Each row is a point. The ring and each string are closed loops that go straight from each point to the next, and from the last back to the first. Before rounding, they use only three directions, however many columns there are. How many times does the string pass through the ring? Passing back the other way cancels.

Ring, 10 rows:
[[ 0.1  0.4 -2.1]
 [ 1.8  2.9 -0.7]
 [ 2.6  3.9  1.7]
 [ 2.7  2.7  5.2]
 [ 1.5  1.2  6.8]
 [-1.3  0.1  6.7]
 [-3.4 -0.3  5.2]
 [-4.3 -0.8  3.0]
 [-3.5 -1.4  0.0]
 [-1.7 -1.2 -1.7]]
String, 27 rows:
[[ 3.0  8.0  3.8]
 [ 0.8  5.2  3.3]
 [ 1.4 -0.3  2.9]
 [ 3.4  0.0  3.4]
 [ 4.9  4.5  3.6]
 [ 2.8  7.8  2.3]
 [ 0.9  3.8  1.8]
 [ 1.6  0.6  1.7]
 [ 3.3  0.8 -0.3]
 [ 2.4  3.1 -3.2]
 [ 0.3  3.3 -3.3]
 [-1.3  2.6  0.5]
 [ 0.1 -0.3  0.8]
 [ 0.8 -3.2 -1.5]
 [-0.1 -1.6 -0.2]
 [-1.8  1.8  0.4]
 [-2.5  1.2 -2.0]
 [-2.1 -0.5 -4.9]
 [ 0.7 -2.7 -2.1]
 [ 0.7 -1.0  0.8]
 [-0.7  2.1  0.5]
 [ 0.1  4.0 -2.0]
 [ 0.9  5.6 -1.9]
 [ 0.5  3.9  0.7]
 [ 0.7  0.3  2.2]
 [ 4.0  0.4  2.3]
 [ 4.0  5.2  3.0]]
Times through: 2
String:
[[ 1.3 -3.3 -1.4]
 [-1.7 -3.5 -3.7]
 [-4.0 -3.7 -2.9]
 [-1.3 -4.0  0.8]
 [-1.5  0.0  1.9]
 [-0.5 -1.7  2.2]
 [-0.7 -0.7  2.2]
 [-4.8  1.9  0.8]
 [-4.0  1.0  0.0]
 [-1.1 -0.5  0.7]
 [ 0.7 -2.6  0.1]
 [-0.7  1.4  1.1]
 [ 2.2 -1.1 -1.1]
 [ 3.0  1.7 -2.7]
 [ 2.2 -1.3  1.3]
 [ 0.3  1.7  1.3]
 [ 0.1  6.6 -2.1]
 [ 1.2  4.1 -3.7]
 [ 2.3 -2.0 -2.7]]
Times through: 1
